Every row gives one point. The last column is the point's height on a tilted bowl or saddle (a function of degree 2), plus a little noise. Along how many of its main directions does it bend up, bend down or stay straight?

Points (11 x 3):
[[-12,10,-17],
[11,35,-42],
[-32,-27,-25],
[27,38,-55],
[-18,-11,-11],
[-12,-21,-6],
[-60,-16,-60],
[-16,22,-27],
[28,0,-10],
[29,14,-24],
[-9,-22,-5]]
Directions: 0 up, 2 down, 0 straight

Points (15 x 4):
[[60,-2,-8,4],
[-42,-17,6,-25],
[-14,15,-27,15],
[9,-50,9,44],
[2,35,-30,21],
[3,8,-13,28],
[11,1,-51,60],
[-10,0,-39,38],
[-6,16,9,-21],
[-40,20,-27,-40],
[25,2,25,-23],
[-9,3,-33,36],
[16,-10,-1,32],
[-16,4,-12,12],
[17,-22,7,34]]
Directions: 0 up, 2 down, 1 straight

Points (15 x 4):
[[-29,0,-28,6],
[-18,-7,2,1],
[-6,-19,24,-2],
[-17,6,-45,-8],
[11,-25,-3,10],
[19,24,-25,-31],
[14,60,-10,-60],
[12,-15,19,17],
[19,6,-2,2],
[-14,-30,15,-11],
[22,0,14,14],
[-7,-7,6,5],
[24,4,-17,-10],
[-17,2,14,-3],
[25,-24,22,36]]
Directions: 1 up, 2 down, 0 straight

Points (21 x 5):
[[9,54,-11,-16,3],
[-34,1,34,19,-2],
[14,-24,-1,12,-9],
[41,33,45,26,-27],
[19,-31,16,-4,-18],
[40,21,14,-38,4],
[11,-14,-12,-16,-13],
[-3,-16,-23,28,3],
[-32,-4,9,-3,3],
[-25,-30,-39,17,8],
[-15,18,20,-3,6],
[19,5,-39,33,-12],
[-45,28,-13,-11,16],
[-15,20,-26,-42,0],
[24,-48,-6,7,-17],
[17,-38,-18,-57,-42],
[-26,-60,39,-55,-60],
[-38,-12,26,-12,-4],
[5,13,8,9,-3],
[8,14,-3,-19,-1],
[12,20,14,-6,-1]]
Directions: 1 up, 2 down, 1 straight

Points (26 x 5):
[[-3,-15,29,-15,44],
[22,-23,-14,30,11],
[-39,-20,-50,-22,9],
[-3,13,45,-14,47],
[-9,9,-22,-27,-10],
[60,8,20,40,-22],
[29,-1,9,-13,13],
[-18,10,2,22,5],
[-8,0,2,45,4],
[-14,-12,-17,35,13],
[15,1,-13,-18,2],
[23,25,53,18,35],
[-29,44,-30,-38,-59],
[-35,-6,-1,16,17],
[-23,13,-17,1,-8],
[13,-1,26,-5,29],
[-28,-1,20,-51,29],
[39,-23,-21,-28,4],
[-17,-33,36,-9,60],
[-7,16,-13,-7,-7],
[48,24,22,7,3],
[-16,19,-6,-7,-3],
[-15,0,-21,-2,3],
[7,6,-11,11,0],
[20,-14,-5,-8,15],
[7,18,14,-44,15]]
Directions: 1 up, 2 down, 1 straight
